Each row is a point. Each copy is the shape, with its points in the same order, stretched, turned, moved and blurred by noise. Is it also mirrored, or only turned?
In the rows, zero is written as 128.

Shape (8 x 2):
[[127 210]
 [112  98]
 [156 128]
 [152  83]
 [109 112]
 [144 117]
 [107  92]
 [156 102]]
Copy 1, 8 rows:
[[115 204]
 [115 116]
 [164 126]
 [167  92]
 [111 126]
 [150 121]
 [110 110]
 [168 103]]
Copy 1 is: only turned
Copy 2 (8 x 2):
[[121   7]
 [102 166]
 [155 110]
 [149 174]
 [111 147]
 [146 128]
 [ 94 177]
 [158 148]]
Copy 2 is: mirrored

Shape (6 x 3):
[[111 129 126]
 [111  99 105]
 [141 133 137]
 [183  73 154]
 [147 135 120]
 [104  98 117]]
Copy 1 (6 x 3):
[[128 127 144]
 [ 88 124 143]
 [129 134 101]
 [ 97 106   7]
 [106 152 105]
 [105 111 144]]
Copy 1 is: only turned
Copy 2 (6 x 3):
[[128 141 110]
 [155 169 119]
 [130 112 125]
 [144 113 200]
 [151 114 118]
 [139 168 124]]
Copy 2 is: mirrored
Copy 3:
[[137 111 107]
 [ 98 136  98]
 [148 127 146]
 [138 224 187]
 [122 126 149]
 [113 138  95]]
Copy 3 is: only turned

Shape, 11 rows:
[[ 94 186 175 124 110 157]
 [143 129 119 113 180  89]
 [113 150 122 174 141 127]
 [193 107 194 133 153 171]
 [126 110 138 167 118 156]
 [147 132 111  93 161 144]
 [134 141 108  94 131  73]
 [117 100 113 100 103  85]
 [138 124 156 147  96  83]
 [130  98 129 113 152 132]
 [116 194 103 139 147 142]]
Copy 1 (11 x 6):
[[ 73 101 100 118  69 162]
 [119 138 142 140 180 168]
 [117 101 117  85  96 137]
 [130 127 119 206 134 135]
 [123 109  91 109  97 127]
 [ 86 123 115 156 178 151]
 [ 91 161 122 115 160 167]
 [101 158  84 101 148 164]
 [119 158 111 104  93 147]
 [114 126 100 143 164 156]
 [ 72 100 127  99 112 140]]
Copy 1 is: only turned
Copy 2:
[[133 241 147  68 178  73]
 [ 92 125 100 146  46  97]
 [171 136 123 122 135  61]
 [143 184 190 144  63 116]
 [175 136 147 131 151 125]
 [ 96 135 150  89  68 129]
 [ 61 142 112 146 117 114]
 [ 76 128 110 155 156 173]
 [115 165 122 187 182 103]
 [120 126 127 129  88 158]
 [129 163 147  60 122  52]]
Copy 2 is: mirrored
Copy 3 (11 x 6):
[[ 87 197 111 119 102 160]
 [ 88  92 107 168 137 116]
 [122 137 163 148 120 136]
 [110 157 126 119 214 154]
 [134 137 155  96 136 147]
 [133 114  78 137 145 110]
 [ 89  70  81 167  86 148]
 [100  68 100  99  72 153]
 [ 82  91 140 135  93 195]
 [113 114 106 104 144 116]
 [141 151 120 175 106 124]]
Copy 3 is: mirrored
Copy 4:
[[187 100 140  44 198 125]
 [ 72 135 101  99  90  75]
 [103  96  84  70 153 158]
 [140  57 104 136 217   7]
 [129  83 123 122 179 138]
 [141 149  92 122 123  51]
 [ 71 189 142 103  97  99]
 [ 91 170 189 144 103 133]
 [ 69 124 169 105 166 134]
 [122 106 131 141 120  90]
 [139 147  62  46 146 119]]
Copy 4 is: only turned
